Every row gives one point. The points of each table are mixes of a few directions, plus a little noise. How many directions does each table use, and how many do they share? Where both have some left over, give the other angles between the two spaces (their principal angles), to ten degrees, smallest first.

First (5 x 2):
[[-60  33]
 [ 13  -7]
 [  4  -2]
 [ 25 -13]
 [ 19 -11]]
Second (5 x 2):
[[-60  33]
 [ 25 -14]
 [ 11  -6]
 [ 21 -11]
 [  3  -2]]
Directions: first 1, second 1, shared 1

First (6 x 3):
[[ 19 -22   5]
 [ 20 -23   5]
 [-54  60 -13]
 [ 16 -18   4]
 [ 28 -33   7]
 [-31  34  -8]]
Second (6 x 3):
[[-18 -33 -10]
 [ -8  49 -37]
 [ 37  20  42]
 [-30 -23 -30]
 [ -3 -23   8]
 [ 22  11  27]]
Directions: first 1, second 2, shared 0; angles 40

First (5 x 4):
[[ 43  27 -36 -45]
 [ -9 -15  39  29]
 [-13  -4  -1   8]
 [ 17  -9 -23  -1]
 [-38   3  21  12]]
Second (6 x 4):
[[-60   7   7   6]
 [ 54  -1 -15 -14]
 [ 49   5 -11 -17]
 [-18   8 -14  -9]
 [-23 -15 -11  15]
 [ -2  -4  43  19]]
Directions: first 3, second 3, shared 3

First (8 x 4):
[[ 11   9 -14  17]
 [  0 -12  11  -4]
 [-39 -13 -12  -1]
 [ -1 -19   3  11]
 [  5 -11   0  12]
 [ -3   8  -6  -2]
 [ 10  -9 -11  28]
 [ 18  47  29 -60]]
Second (6 x 4):
[[ -9   2 -24  -7]
 [-29  -7  32  30]
 [ 12  21  -7 -26]
 [  4  23   5 -21]
 [-12 -27  -7  28]
 [ 33 -11   1  -2]]
Directions: first 3, second 3, shared 2; angles 70

First (8 x 6):
[[ 14   4 -16  18  20  -3]
 [-40  35 -16 -46  55 -57]
 [  4 -24  -2  -1 -24  28]
 [ -7  18  50   9 -29 -17]
 [ 17 -20 -11 -18  -7  41]
 [-35 -27   1   9 -40   0]
 [ 29  -9 -13   6   6  28]
 [ 18  22   6  23  21 -17]]
Second (7 x 6):
[[ 12  -4   8  17 -12  10]
 [ 18  -7 -12   5   7  17]
 [ 11  -1  58  52 -60   4]
 [-37  14  41   3 -30 -36]
 [  4  -4 -41 -28  39   7]
 [ -7   0 -38 -35  40  -2]
 [ -2   0 -16 -13  15  -1]]
Directions: first 4, second 2, shared 2

First (8 x 8):
[[ 24   3   8   6  -8  15  -7 -21]
 [ 14 -15   7   8 -13   2   7  -5]
 [-60  35  -7   9  25 -57  40 -11]
 [  1  -1  -4  -8   3  11 -14  12]
 [  5  -4  -2  -6   0  -6  13 -12]
 [ -7   2 -15 -26  14  10 -16  21]
 [ 11  -1  10  16 -11  15 -16   4]
 [ 12 -19   3   2 -11  10  -6  13]]
Second (9 x 8):
[[ 18 -20  -5   5   8 -12  -6   5]
 [ 20 -30  -4  -8  -3  -6  10   2]
 [-14   3   0 -11  -6  -4  26 -10]
 [ -4  -4   0 -14  -9  10  10   2]
 [ 18 -30  -9  -8   5 -14   9   6]
 [  8 -12  -5  -5   3   0  -5  10]
 [-14  39  13  41   8 -23   1 -30]
 [-23  52  21  21 -15  30 -16 -16]
 [ -9   3 -11 -20  10  18 -28  32]]
Directions: first 4, second 4, shared 3; angles 80

First (8 x 9):
[[  1   0   3   2  -3  -2  -2   0  -6]
 [  3  -3  10   8  -8  -7  -4   0 -18]
 [ -6   7 -22 -17  17  15   7   0  40]
 [  2  -2   7   6  -6  -5  -2   0 -13]
 [ -5   6 -18 -15  13  13   6   0  34]
 [ -4   4 -14 -12  11  11   5   1  26]
 [  9 -10  31  25 -24 -23 -10  -1 -60]
 [  0  -1   2   2  -1  -1  -1   1  -3]]
Second (8 x 9):
[[ -3  -4   4   8  -7  -1  -5 -12  19]
 [-29 -23   8   3 -16  27  39   9  -3]
 [ -1 -12   6  -2  14 -20  -9   0  12]
 [ 11  13  -3   0   8 -14 -29  -7   3]
 [  1  18  -4  -1  -4  12 -24   0 -17]
 [ 16  24 -13  -2  -9   1  -8  -8  -8]
 [ 24  -6   7   7  23 -12  -2   7   9]
 [-19 -10  -6 -13 -10   5  38  10 -15]]
Directions: first 1, second 5, shared 0; angles 70

First (11 x 11):
[[  1   1   3   6   0  -2   4  -4   3   0   3]
 [  2   4   8  14   1  -3  12 -10   7   0   9]
 [  9 -14  17  15  30 -17  41 -45  19 -29  24]
 [ -5   3  -9 -10 -11   7 -19  21 -10  11 -12]
 [-11  13 -23 -23 -33  20 -49  54 -23  30 -30]
 [  4  -4   9   9  12  -7  19 -21   9 -11  11]
 [  5 -43  -4 -36  49 -17  21 -42   5 -51   1]
 [ -9   1 -23 -30 -17  14 -40  40 -20  14 -28]
 [  4   9  13  25  -2  -4  17 -11  10   5  15]
 [ -5  -4 -12 -21  -3   5 -19  15 -10   1 -14]
 [  2  34  21  51 -27   2  14   4  10  30  19]]
Second (8 x 11):
[[ 17   1  20  21 -25 -25  16   4   0  -9 -22]
 [ 28 -33  16 -27  27  -4  -1 -23 -60  -1  -2]
 [-15  23  -1  33 -35  -6  -4  23  37   9  -5]
 [-25  24 -21   4 -23  16 -25  34  24  18  -4]
 [-25  20 -19   5  10  11   9  -2  51 -10  19]
 [  8 -18  10  -3  36  -5  25 -40  -1 -18  22]
 [  9   1  -4 -20  -7  -2  -3  13 -21  -7 -25]
 [  2 -18   1 -13  19  14 -17  -9 -29  17  16]]
Directions: first 2, second 4, shared 1; angles 30

First (9 x 12):
[[ -9  12  17  20   2  24 -18  26   4 -11  -7  13]
 [ 39  15   3 -12 -30 -15   6 -26  -7  -1 -14  15]
 [ 18  -4 -26 -31  -6 -14  18  -5 -41   5   3 -10]
 [ 11   8  19  15 -10  12 -11  -2  14  -9 -13  14]
 [-55  11   8  27  29  32 -24  60   4  -7  13   0]
 [ -7   9   2   1  -5 -16   1 -12  20   7   5   2]
 [-25 -11  -9  -2  14 -18   7  -9  20  13  17 -16]
 [ -7 -52 -10   1  32  20   8   0 -10  -2   3 -28]
 [ 34  12  -4 -18 -28 -25  12 -32  -5   5  -8   9]]
Second (9 x 12):
[[-22  -1  -3 -10  -3 -28   4  20  -4  13  17   1]
 [ -8 -17  12 -11 -15 -26   0  42 -23   7   9  13]
 [ 11  12  -8  10  11  26  -1 -35  17  -8 -11 -10]
 [ 14  19 -13  15  16  36  -1 -51  27 -12 -14 -15]
 [ 24  17 -10  19  17  48  -2 -57  27 -17 -22 -14]
 [  4 -28  23 -11 -23 -24  -3  55 -36   3   2  22]
 [ -3 -11   9  -7 -10 -16  -1  28 -16   4   5   9]
 [ -4  13 -11   4  11   9   1 -24  17   0   0 -10]
 [-17  -4   0  -9  -4 -24   3  22  -7  11  14   3]]
Directions: first 4, second 2, shared 1; angles 60

First (9 x 12):
[[ 10  26  -8  12  -5 -11  10   5  15  -7  -4  -8]
 [ 23  60 -18  29 -10 -25  23  11  34 -17  -9 -19]
 [ -5 -13   4  -6   2   5  -4  -2  -8   3   2   4]
 [ 14  37 -11  18  -7 -15  15   7  22 -11  -6 -12]
 [ -1  -3   1  -1   0   1  -1   0  -1   1   1   1]
 [-15 -40  12 -19   7  17 -16  -7 -24  11   6  12]
 [ -1  -3   1  -2   1   1  -1  -1  -2   1   1   1]
 [ -7 -18   6  -9   3   8  -7  -3 -10   5   3   6]
 [-17 -44  13 -21   8  19 -17  -8 -26  12   7  14]]
Second (9 x 12):
[[ -2  -7   2  -3   1   3  -2  -1  -3   2   1   2]
 [ 22  59 -18  28 -11 -24  23  11  33 -16  -9 -18]
 [ 11  27  -8  13  -5 -11  10   5  16  -8  -5  -9]
 [ 13  35 -10  17  -6 -15  13   6  20 -10  -6 -11]
 [ -9 -25   7 -12   5  11 -10  -5 -15   7   4   8]
 [-10 -25   8 -12   5  11 -10  -5 -14   7   4   8]
 [-14 -37  11 -18   7  15 -14  -7 -21  10   6  12]
 [  6  14  -4   7  -2  -6   5   3   8  -4  -2  -4]
 [-15 -40  12 -19   7  17 -15  -8 -23  11   6  12]]
Directions: first 1, second 1, shared 1

First (11 x 14):
[[-15 -20 -18  -3 -21   6  29   4   5  22  -3  15  15   8]
 [ -5 -14   9 -11  -5 -20  -3  -6   1  15  23 -23  16  -3]
 [-10   0 -20  10 -21   9  16 -29   2   4  18   4 -10  12]
 [  4 -27 -12   5 -27  -4   5 -15   3  12  10  -2 -14  36]
 [ -2  44  13 -10  -3   1 -24   4   7 -12  -3   7   0  -5]
 [ 18  24  30  -5  53   0 -27  40  -9 -27 -33  -1   5 -38]
 [  3 -11   2  -4 -19 -10  -8  -4   5   9   8  -6  -4  22]
 [  5  44  17   5  60  15 -11  20 -12 -36 -23   3   4 -59]
 [  2 -28 -11   9   2   2  17  -5  -6   6   1  -3  -3   4]
 [  4   3   2   1  -6  -3  -9  -9   1  -3   6  -5  -9  10]
 [ -4 -16 -13   2 -14   5  15   1   2  11  -4  10   1  12]]
Second (10 x 14):
[[ -2   3  25 -23  11 -19 -14  30   3  10  -5 -10  31 -20]
 [  8  10   5   5   2  -3 -15 -15  -1 -12  10 -11 -16   5]
 [-14 -15  -4 -13  -2   1  23  32   3  22 -19  16  33 -13]
 [ 10  14   6   8   1  -3 -20 -21  -2 -16  14 -12 -22   9]
 [-17 -10 -25  -1 -20  21  34  18   7  18 -25  38  13   7]
 [-10  -9 -33  14 -21  26  33  -6   3   6 -15  33 -10  18]
 [ 13   9  -7  22  -1   5 -12 -39  -4 -22  18 -12 -39  17]
 [ 15  -6   5  17  18  -8 -13 -35 -11 -19  28 -33 -25  -2]
 [ -3  12  16 -19  -1  -9 -13  25   6   7  -9   3  19  -7]
 [ -1  -7  12  -9  12 -11  -3  12  -2   6   2 -12  17 -15]]
Directions: first 5, second 3, shared 3

First (10 x 18):
[[-15  19  -3  -8  43 -11   1 -14   4  39   1   2  -2 -12 -26 -12   1  29]
 [-13   9 -14 -11  14   1  23   2 -11   5   6  -5  10  -5  21  -9   0  -8]
 [ 17 -12  16  14 -21   0 -27   0  12 -11  -7   5 -11   7 -20  11   0   5]
 [ 11 -14   2   6 -32   9   0  11  -3 -29  -1  -1   2   9  20   9  -1 -22]
 [-13  10 -12 -11  19  -1  19  -1  -8  11   5  -3   7  -6  12  -9   0  -1]
 [-13   9 -13 -11  15   0  22   1 -10   7   6  -4   9  -5  18  -9   0  -5]
 [ -9   7  -8  -7  13  -1  13  -1  -5   8   3  -2   5  -4   8  -6   0   0]
 [  3   1   7   4   6  -4 -13  -5   7   9  -3   3  -6  -1 -20   1   0  13]
 [ 38 -32  31  29 -60   6 -49   7  19 -40 -13   8 -18  19 -23  27   0  -6]
 [ -5   3  -6  -4   3   1  11   2  -5   0   3  -2   5  -1  11  -3   0  -6]]
Second (9 x 18):
[[  1  -1   0   0   0   0   0   1   0  -1   0   0   0   0   0   0   0   0]
 [-35  18 -14 -27  44 -18  20 -42 -27  40  18 -16  13  -9   3 -29   6 -11]
 [-18  10  -7 -14  22 -10  11 -22 -14  21  10  -8   7  -5   2 -15   4  -6]
 [ 34 -17  13  26 -43  17 -20  40  25 -39 -18  17 -12   9  -2  27  -7  11]
 [-13   6  -5 -10  17  -6   8 -15 -10  15   7  -7   5  -3   1 -11   3  -4]
 [ 17  -9   6  13 -21   8  -9  20  12 -19  -9   8  -6   5  -1  13  -3   5]
 [-10   5  -4  -7  12  -5   6 -12  -6  11   5  -4   3  -3   1  -8   2  -3]
 [ 13  -6   5   9 -16   6  -7  15  10 -15  -6   6  -5   4  -1  10  -2   4]
 [ 12  -6   4   9 -16   6  -7  15   9 -14  -6   6  -4   3  -1  10  -3   4]]
Directions: first 2, second 1, shared 0; angles 30
